Each row of a before or after table is a point. The points were changed in one or more steps. Then noise was added and the rows were shuffled. The steps act on columns, c1 being the first. What was done? A step turns or swaps two columns, mirrors them in a line or flattens them onto one, adds a multiple of one to another, or multiplies or shifts one. Angles are multiples of 10 degrees, from the lower column toward the higher: turns from -170 to 170, lines from 10 to 170 but not 90. Use the fewest steps. Two steps may share a column if one is a turn and the other turns, adds or multiplies; they go together, in the order done. Otherwise the lowest column goes first.

Before:
[[-33  27  -6]
 [-31   0 -26]
 [-36  -6 -16]
 [-30  41  -6]
 [ 31  22  43]
 [ 26  45  35]
 [ 53  20  15]
 [-18  -1  12]
 [-41 -25  47]]
After:
[[-89 -37  35]
 [  5  11  18]
 [-81  26   8]
 [-77  42   7]
 [-67  -7  10]
 [-85  -2 -18]
 [-18   5  46]
 [-83  10 -23]
 [-24  32  51]]
Steps: shift c1 by -50; turn c2 and c3 by 20 degrees

Before, 12 rows:
[[ 14  29  12 -41  -8 -14  18   1]
 [ 20  28 -26 -19  34 -13  -5  27]
 [ -6 -40  18  13   6  24  21   4]
 [-27 -20 -38 -18  50  42 -26  21]
 [  1 -12 -12 -35 -19  12 -21  28]
 [-28   1  -8   5   4  27 -43  -2]
 [  4 -21 -17  27  20  13 -37  -9]
 [ 36  19  21 -16 -25 -27   8 -19]
 [ 29   4 -39   0   2  44 -43 -25]
 [-40  -6  10   9  40   6  18   8]
 [ 21 -24 -45 -41  32 -20   8 -16]
 [-40  26 -37  23 -19 -10  34 -23]]
After:
[[ -18  -62    4  -34   -2    2   29   -9]
 [   8  -17  -42   18    9  -12   10   10]
 [  22   60   36    8    6   -9  -17  -17]
 [ -37  -59  -26  -26   -8    9  -17   23]
 [ -41  -73   19    9   15  -29  -42  -18]
 [  12   88   16   15    3   -3  -40    4]
 [ -37   77  -39   33    2    6   18  -20]
 [ -11  -34   -1  -21  -11   19  -30   26]
 [ -10    3  -27  -41   -7   21    7   -4]
 [  19 -119   -9   22   -7   16    9    7]
 [ -27   86   25   -4   13  -26  -19   30]
 [ -42    7   25  -40  -21   34    3  -30]]
Steps: swap c1 and c3; multiply c2 by 3; swap c4 and c7; flatten c5 and c6 onto the line at 120 degrees

Before:
[[ 23  37 -27 -20  46 -56  39 -52   8 -35 -10 -66]
 [ 32   2  -1 -29  21  58  20 -14   1   3 -34 -24]
 [ 13 -10  36  31  37  30 -42  11 -17   9 -31  -4]
 [  6  22  16 -25  14 -27  35 -56 -22 -27 -54 -46]
 [ 18 -62 -31 -18 -13   4 -10  15  25  -7  -3   9]
 [-16 -28  10 -10 -12 -10 -20 -13  34  -2  44  13]
 [-51 -39  32   6  47  10 -37 -16 -23 -14   4 -45]
 [ 21  49 -28 -23 -20  -8  16 -50  18 -29 -49 -71]
 [ 31 -39  -9  25  -8  37   8 -23  10 -11  -3  -5]
 [ 25   0 -38   3 -11   5  56  -4  26  24 -28 -26]]
After:
[[ 22  39 -28 -14  45 100  40 -48  10 -31 -10 -34]
 [  2   2 -40   2 -12  52  58  -4  34  27 -26  13]
 [-22 -38  31   5  46  22 -39 -16 -52 -14   5  25]
 [-31 -27  11 -10 -13 -18 -23 -15  13  -1  44 -10]
 [ -7 -62 -32 -13 -15 -17 -11  18  34  -8  -5   1]
 [ 25   5  -1 -22  21  15  19 -13  17   8 -35  65]
 [ 14  48 -26 -17 -22  76  16 -52  19 -28 -52  18]
 [ 24 -37  -7  17  -9  -1   9 -23  21  -9  -5  36]
 [ 27  24  17 -16  15  68  35 -55 -26 -27 -52  -9]
 [ 19 -10  35  21  38 -26 -39  12  -4   8 -30  33]]
Steps: add 0.3 times c8 to c9; turn c1 and c9 by 40 degrees; multiply c4 by 0.7; turn c6 and c12 by 110 degrees; add 0.5 times c7 to c6

Before, 8 rows:
[[ 13  -4  -3   9 -16  29  11  11 -20 -33 -15  -8  45 -41   3  15  -1  26
  -28 -48]
 [ 13 -61 -14 -17 -47 -18  -6 -13 -15  11   4  42 -31  -9  -6 -45  58 -43
    2  30]
 [ 41  13 -29  -6 -34 -23  -2  34  30  47   6  24  13  -5   5  32 -13 -24
  -29  48]
 [-30 -42 -54  24  -7 -15  50  36  15 -58 -20  28 -38  11  37 -11  30  28
  -29   4]
 [ 41  28  -2 -46 -44  -2  26  11  -4  52  35 -35  -6  24 -45  19  -5  -5
  -10   4]
 [-13  14   5  10  -6 -57  32  -6  24  28  25  58  49  68 -49  18   4 -10
  -14  -4]
 [ 29 -12  28  20 -52  11  16 -21  28  -9  35  18   7 -10  19  70 -26  31
  -30 -22]
 [-35 -29  -1   6  -6  17  19  -7  35 -85 -13 -27 -15 -29 -36 -12  -6  29
   31 -70]]
After (8 x 20):
[[-46  20  -1 -46 -45   6 -32 -39  -4  35  35 -39  -5  22 -44 -10  -2  -6
   -9  -5]
 [ -2  31  -6   7 -16 -23  11  33 -23  -6 -16  -6  50 -41  -7 -19   4  24
  -28  42]
 [ 18   4  27  21 -51  -2  -3   3  30 -15  39  17  14 -13 -42 -64 -34  30
  -31  30]
 [-35 -65 -11 -17 -44  19  15 -27 -14 -22   4  42 -31  -8  33  15  50 -43
    1  12]
 [ -6  15   5  11  -7 -71 -31 -27  25   8  25  56 -27  70 -46  25   1 -10
  -12  12]
 [-16 -19 -29  -6 -35 -23 -23 -22  31  54   9  22 -11  -6 -21 -46  -2 -25
  -32 -38]
 [  4  21  -2   7  -4  22  24  75  36 -45 -16 -27   8 -29 -13  51  -7  29
   31  69]
 [ 38 -35 -53  24  -4  23 -33  62  15  -9 -22  27 -33   8  34   0  40  28
  -31  46]]
Steps: turn c15 and c16 by 50 degrees; turn c1 and c16 by -140 degrees; turn c2 and c20 by 40 degrees; turn c7 and c20 by 150 degrees; turn c6 and c13 by 60 degrees; turn c8 and c17 by 20 degrees; turn c8 and c10 by 60 degrees
